Each row of a before or after table is a point. One or more steps were done to the points. Then noise was added and the rows were shuffled. The steps act on how far a point lies along the listed directions, d1 being the first. What was done? A step turns or swaps two directions, mirrors them in a line or flattens them onto one, adds a multiple of one to another, or multiplies one. Angles are multiples of 10 degrees, from the lower direction toward the higher: turns from -170 to 170, lines from 10 to 170 but not 90. Use the fewest steps. Two steps may share a direction if one is a turn and the other turns, adds or multiplies; they go together, in the order done. Otherwise the lowest direction goes first.
In the rows, zero is written as 128.

Directions:
(1): [101  78  98]
(2): [144 153  72]
Before (8 x 3):
[[ 49  54 164]
 [115 121 151]
 [164 128 174]
 [152 173 157]
 [128 149  57]
 [121 138 136]
 [113  67 142]
 [ 98 102 144]]
After (8 x 3):
[[ 74  96  31]
 [116 127 135]
 [137  77 152]
 [108 108 121]
 [120 111 182]
 [149 200 134]
 [107 114  94]
 [134  97  72]]
Steps: turn d1 and d2 by 80 degrees

Directions:
(1): [110 101 177  85]
(2): [ 88  76 107 153]
(3): [ 72 167 110 106]
Before (12 x 4):
[[168 124 180 130]
 [145 101 109 156]
 [122 115 138  87]
 [ 83 153 101 133]
 [135 102 161 111]
 [198 161 161 138]
 [132  93 151 132]
 [ 10 188  74 106]
 [142 116 128 134]
 [121  88 153 127]
 [186 166 172 114]
 [196 197 171 137]]
After (12 x 4):
[[138 134 115 138]
 [140 102 120 185]
 [148 164 104 132]
 [ 66 133 202  23]
 [164 135 134 145]
 [104  77 101 182]
 [102  99  88 192]
 [150  96 134 112]
 [175 129 142 140]
 [164 108 136 147]
 [ 69  86  96 200]
 [ 94 145 158  91]]
Steps: turn d1 and d3 by -70 degrees; multiply d2 by -1

Directions:
(1): [143 132  78  67  92 144]
(2): [113  76  68 165 135 123]
(3): [ 80 160 103 102 185 116]
(4): [194 116 122 117 186 137]
(5): [104 112 140 126 140 212]
Before (13 x 6):
[[113  71 142 191 128 149]
 [ 51 162 121 158 164 145]
 [ 86 158  57 131 139  74]
 [182 126 180 178 155 102]
 [113 106 147 155  69  70]
 [ 73  94 138 205 154 141]
 [162 120  88 118 131 112]
 [122 176 121  83 185 158]
 [ 83 184 160 101 106 120]
 [124  72  78 112 154 159]
 [156 142 166  85 125 161]
 [101 178 123  97  74 160]
 [173 112  75 102 116  93]]
After (13 x 6):
[[ 66 146  60 117 143 157]
 [138 148 158  61 135 168]
 [124 107  52  86 108 171]
 [199  86  87 152 141 109]
 [ 66 153 149 180 110 140]
 [ 97 199  99  95 118  80]
 [ 65 125 119 176 134 109]
 [157 163 152 112 133 108]
 [164 162 172 106 121  87]
 [131  98 110 129  62  78]
 [153  95  91  92  87 175]
 [130 103 171 171 164 139]
 [102 155 138 140 212 142]]
Steps: turn d1 and d4 by -20 degrees; turn d1 and d2 by -120 degrees

Directions:
(1): [118 197 122 149 166  90 177 118]
(2): [133 130  85 103  64 127 171  79]
(3): [ 46 143 112 119 119 175 141 160]
(4): [128  77  76 181 134 106 157 163]
(5): [124 100 127  48 158  94 157 155]
Before (11 x 8):
[[123  60 150 144 125 152  73 132]
 [175 132  86 141 111  57 182 110]
 [100 142 136 188 130 166  94 140]
 [160 116  90 196 150  75 157 131]
 [109 141 126 153 123 130 156 124]
 [151 153  91 166 108 102 170  99]
 [ 95 158 149  90 137 142 116 135]
 [ 91  87 120 121 122 181 111 174]
 [142  76 115  88 112 167 107 118]
 [ 69  99 117 123  93 169 119 111]
 [124 125 104 249 145 128 124 142]]
After (11 x 8):
[[160 146 136 173 167  89 126 128]
 [141  78 117  86 113 168 104 118]
 [124  56 144 146 122 150  77 132]
 [149 177 125 149 124 113 146  96]
 [ 91  89 124 121 123 183 109 174]
 [101 135 126 193 126 164 102 142]
 [ 68 104 124 119  97 170 113 110]
 [ 96 138 118 105 123 134 137 138]
 [174 164 132 117 130  71 150 107]
 [122 145 137 232 156 137 101 140]
 [109 147 135 147 127 134 149 122]]
Steps: flatten d2 and d4 onto the line at 150 degrees

Directions:
(1): [153 134  62 133  84  92  88 163 160]
(2): [121 109 121 163  88 106 217 148 126]
(3): [217  87 157 100 110 125 129 129 104]
(4): [158 157 176 161 157 133 132 178 188]
(5): [165 169 103 160 102 194 140  82 137]
Before (8 x 9):
[[149 115 106  92 109 134 114  87  86]
 [161 140 130 133 129 151 136 112 114]
 [  7 179  99 169 132 125 148 136 157]
 [150 146 119 126 127 155 116 121 132]
 [146 116 156 125 127 156 177 119 108]
 [ 83 145 130 138 134 142 161 123 128]
 [140  97 141 124 110 120 120 138 111]
 [134 126 151 115 143 148  90 107 102]]
After (8 x 9):
[[145 149 106 116 126 155  91 115 130]
 [ 94 136 174 120 171 166 107  90  96]
 [ 91 113 113 138 106 115 126 133 118]
 [195 142 213 160 135 126 159 197 184]
 [ 78 173  96 131 144 143 103 108 142]
 [ 83 121 191 117 172 191 199  72  75]
 [126 149 129 124 144 165 124  89  98]
 [131 132 204 131 161 164 183 124 121]]
Steps: multiply d1 by 3; add -0.7 times d5 to d2; turn d3 and d4 by -110 degrees

Directions:
(1): [104 123 129 182 101 168 110  49  98 156 154]
(2): [143 114 136  73  85 108 127 112 176 197 170]
Before (13 x 11):
[[ 76 133 106 191 162 179 137 123  67  73 116]
 [102 120 126 189 143 170 134  71 116 116 125]
 [112 123 125 189 123 190 141  80  94 111 114]
 [106 113 138 201  99 175  95  61  65 116 145]
 [ 86 133 108 185 190 170 123 148  90  83  95]
 [109 130 126 144 159 113 157 146  83  61  96]
 [123 146 121 196 106 152 100  65  86 154 137]
 [105 130 105 183 140 125 151 141  71  43  95]
 [179 108 153  11  90  82 151 178 239 191 169]
 [107 141 120 202 144 146 111 103  94 104  83]
 [100 138 117 208 144 171 146 100  74  91 109]
 [128 131 118 166 131 149 136 110 111 114 100]
 [108 138 145 159 132 143 121 106  88  89 121]]
After (13 x 11):
[[108 137 105 114 181 126 159 212 114  58  97]
 [127 143 115 144 173 126 167 188 108  61  80]
 [128 133 122 159 161 160 158 158 107  64  78]
 [132 162 114 196 156 138 114 136  73  84  88]
 [121 127 130 184 159 148 116 154  63  38  87]
 [136 125 110 100 138  76 166 201 126  60  99]
 [141 134 116 136 144 130 145 150 127 101  89]
 [133  98 156 118  42 159 115  28 177 239 214]
 [120 129 111 102 194 122 140 217 145  92  93]
 [131 122 130  77 144  80 166 178 134  94 111]
 [114 129 121 165 181 146 149 137 123  70  90]
 [130 144 119 148 168 109 127 175 128  83  61]
 [124 140 146 121 146 117 133 156 110  74 103]]
Steps: turn d1 and d2 by -70 degrees

Directions:
(1): [135  45 107 100 151 184 159 101 153 160 105 105]
(2): [103 118  71 162  72 158 136 160  60 142  95 137]
(3): [152 115 120  80 140 107  85 179 139 168  88 197]
Before (9 x 12):
[[107 150  94 116  78 119  82 193  79 148  78 169]
 [118  97 125 150 132 184 178  70 154  98 152  71]
 [127 108  98 152 111 134 131 120 143  82 133 107]
 [140 152 109 130  95 116  97 175 109 118 125 165]
 [ 96 131 103 166  91 156 166 139 105  97 109 107]
 [104 112  99 136  99 151 119 145 100 120 110 154]
 [170  76 187  52 210 138 110  79 215 124 157 130]
 [141  68 162  84 207 162 172  63 208 118 159  69]
 [121 142 176 147 148 145 179  47 180  87 186  36]]
After (9 x 12):
[[126 140 173 141 152 142 172  53 180  92 180  46]
 [130 105  99 149 111 133 130 123 142  84 133 110]
 [128  91 121 132 137 175 161  88 159 111 138  99]
 [156  62 156  57 216 150 148  95 216 144 134 112]
 [134 156 111 145  95 123 110 163 105 105 136 145]
 [102 112  97 135  99 150 117 143 100 122 108 152]
 [ 99 154  95 128  76 125  92 181  76 138  92 148]
 [180  70 180  31 213 126  90 102 218 140 142 161]
 [ 96 131 104 166  90 157 164 137 108  98 108 106]]
Steps: add 0.7 times d1 to d3

Directions:
(1): [ 62 147 101 165 151  82 164  89 143 132 158  88  72 156]
(2): [142  97 102 115 108 127 169  43 143 164  93 116 149  63]
(3): [ 87 181 134  87 101 130 129 175 170 120  66  91 100  83]
(4): [ 80  96 117  51 139 156 121  94 168  96 118 145 150 190]
(5): [139  99 143 158 146 156  82 102 172 104 114 177  44  98]
Before (13 x 14):
[[141 192 120  97 109 105 125 212  76 144 118  70 223 144]
 [133 105 156 126 170 142  85  93 148 114 156 201 106 159]
 [224 123 135 193 136 112 118 145  80 150 151 135 129  93]
 [138  96 133 184 122 133  70 102 119 107 130 190  81  88]
 [160 118 135 188 119 100 107 148  86 152 146 133 123 113]
 [ 72 216 121 138 122  84 164 189 162 139  73  50  64  73]
 [123 205 121  87  88 107 155 181 120 176  54  72 152  22]
 [125  99  95 202 134 106 175  49 102 158 166  97  93  94]
 [155 180 163 185 116 148 114 204 130 134 110 106 103  68]
 [151 152 118 231 119 100 127 103 117 150 121  94  66  41]
 [181 159 117 195 120  80 129 117  82 140 152 131 133 104]
 [107 195 125 167  98  86 161 182 102 169 136  69 173 118]
 [169  81  95 177 114 106 142  76 105 184 116 120 139  56]]
After (13 x 14):
[[201  74 129 178 151 159  58  69 144 123 112 188  91  76]
 [158 142 151 132 105 175 122 150 155 138  77 121 140  54]
 [210 121 130 127 123 128 123 157  83 144 135 128 185 121]
 [145  92 141 180 134 155  85  89 165 126 126 183  94 106]
 [ 97 163 114 102  80 100 136 167  79 133 115 102 199 114]
 [ 92 141 134 119 144 143 108 132 209 101  61 132  29  82]
 [110 164 127  93 128  92 169 114 110 165 138 107 193 136]
 [173 138 122 139 120 110 111 121  97 118 141 155 165 138]
 [135 128 134 144 135 120  82 217  83 122 157 133 150 178]
 [147 142 164 139 148 166  41 183 161 102  89 190  36  68]
 [117 167 132 124 112 131 103 177 117 108 114  97 145 135]
 [ 93 130 121 134 142 129 133 157  91 105 184 108 136 202]
 [153 105 129 134 107 115 116 134  95 151 125 132 166 120]]
Steps: flatten d1 and d4 onto the line at 30 degrees; multiply d2 by -1; mirror d3 and d5 in the line at 20 degrees
